Each row is a point. Any point is a mix of the corners, with weights that add up to 1. It lies inside the corners' shape when no weight is negative. Is each point inside? If not, which corners have a negative weight?

Corners:
(1): [-3.8 -5.8]
(2): [ 0.3 -1.6]
(3): [-0.9  8.1]
Points:
[-2.5 -0.4] => inside
[-0.9  6.8] => inside
[0.0 5.0] => outside (1)
[-1.2  5.3] => inside
[-2.8 -4.1] => inside
[-1.4 -5.4] => outside (3)

Corners:
(1): [  3.5   1.8   0.1   6.8 -10.3   2.7   2.3  -4.4]
(2): [ 3.3 -9.4  1.5 -3.3 -5.5  1.0 -0.1 -2.3]
(3): [  1.3 -11.2  -1.6   0.1  -8.9  -2.4   6.3   2.1]
(4): [ 5.5 -7.3 -5.0 -1.8 -5.9  6.5 -3.5  2.2]
(5): [-4.5 -1.6 -4.4 -5.1 -2.5  0.7  3.0  0.9]
(6): [-1.6  9.5  5.5  3.0 -2.1  7.1 -4.5  2.1]
(7): [-2.3  8.8  4.4 -0.1  3.5 -1.9 -1.5  2.0]
(8): [-3.5  0.4  0.7 -0.3 -6.8  2.0 -6.6 -2.5]
(9): [-3.3  4.1  4.1  4.9  2.6  0.3  2.6 -3.9]
Points:
[-1.0 -0.9  1.3  0.3 -1.7  1.1  0.0 -0.2] => outside (1)
[-0.8  4.3  0.2  2.3 -3.4  2.9 -0.9 -1.6] => outside (2, 3)
[-0.5 -5.5 -1.5 -0.4 -6.1  0.9  0.8 -2.5] => outside (6, 7)
[-1.7 -0.2  0.4  0.5 -5.5  2.2  0.1 -1.2] => outside (4, 7)
